Each row of a before or after table is a point. The points were changed in one or more steps. Then noise was added and the rows were shuffled. The steps act on columns, c1 being the first. Name the steps. A step turns or swaps two columns, mirrors them in a line or flattens them onto one, adds a multiple of one to another, or multiplies or shifts one. Angles are multiples of 10 degrees, from the lower column toward the higher: turns from -170 to 170, lines from 10 to 170 but not 90. Use the fewest steps. Two steps may share a column if one is a turn and the other turns, adds or multiplies; they go together, in the order done. Otherwise the lowest column goes first.

Before, 10 rows:
[[ 28   1]
 [ 20  13]
 [ 18  43]
 [-38  62]
 [ 16  39]
 [-30 -10]
 [ -7  60]
 [ 29  43]
 [-26  53]
 [  2  11]]
After (10 x 2):
[[  1 -27]
 [ 53  27]
 [-10  30]
 [ 61  37]
 [ 42 -19]
 [ 39 -16]
 [ 60   7]
 [ 42 -29]
 [ 11  -2]
 [ 15 -20]]
Steps: turn c1 and c2 by -90 degrees

Before:
[[-33 -14  11 -16  -5  51  43  23]
 [ 26   7  -3 -11 -15 -15  22   2]
 [ 32  18   2 -15 -35  -7   5  11]
 [ 15  21  -3  38  -5  36   2  16]
 [-12  49  22  22  12   5  23   9]
 [ -4   0   2 -12  33   8  21  18]
 [ 38   5  -5  -5  -2  29  12   6]
 [ -1 -18  32  38  -2  -3  33  -8]
 [-19 -18  14  13   7  -1  34 -30]
 [  5  -8  -3  28  -1  -2  21  21]
 [  9  12 -10  14 -26 -22  14  18]
 [  1   2  16 -35  -4   9  -3  -5]]
After, 12 rows:
[[  0  20  12  23  -5  45   2  16]
 [ 12  -8 -24   5  -2  11  22  21]
 [ 11 -19 -71   4   7   6  33 -31]
 [-15   2  -1  -6  -4  -9  -2  -4]
 [ -9  17  21  -5 -36 -13   5  11]
 [ 14  12 -10  -6 -27  -9  13  19]
 [  6   7  -6  -8 -16 -15  23   3]
 [ -3   6  21  12  -1  20  12   6]
 [  9   2 -34   3  32   1  22  20]
 [ 24 -14 -95  19  -6  31  43  23]
 [ -5  49 -51   5  11  12  25   8]
 [-12 -19 -58   8  -1  14  32  -6]]
Steps: add -1.5 times c7 to c1; turn c1 and c3 by 110 degrees; flatten c4 and c6 onto the line at 60 degrees

Before, 8 rows:
[[-15 -36  11   7 -31  -3   3  56  23 -38  38 -95]
 [-27 -58  15 -17  15  32 -36  -3 -35 -71  11   7]
 [ -5 -54 -21  12   3 -71   5   4  13  17  47  17]
 [-34 -29   4 -23 -25  -9  -2  -4  -5  13   9  34]
 [-31 -50  -9 -17 -16  30 -83  -6  17  26   3 -20]
 [ -7 -22 -10  -3  11  24   1  31 -43  21  17  55]
 [  1  89  26  -9  12 -19  -6  30  21  -6  44 -52]
 [-33 -55  21  15  10  25   4 -32   7  15  30  53]]
After (8 x 12):
[[ -7 -21  30  -1   8  25   2  10 -43  22  21  53]
 [-28 -58  15 -17  16  12 -34 -28 -38 -71  17   6]
 [  1  88  30  -4  12 -26  -6   8  21  -5  58 -54]
 [-35 -32  -6 -23 -23  -8   0   3  -5  11  14  36]
 [-13 -35  50   9 -29  -9   1  22  24 -39  48 -95]
 [-29 -49   1 -17 -17  31 -84 -11  17  25   5 -19]
 [ -6 -56 -25  13   3 -43   5  55  15  15  58  16]
 [-31 -55  -9  18  12   7   5 -45   8  13  40  52]]
Steps: turn c3 and c6 by -40 degrees; turn c3 and c8 by -60 degrees; multiply c11 by 1.3
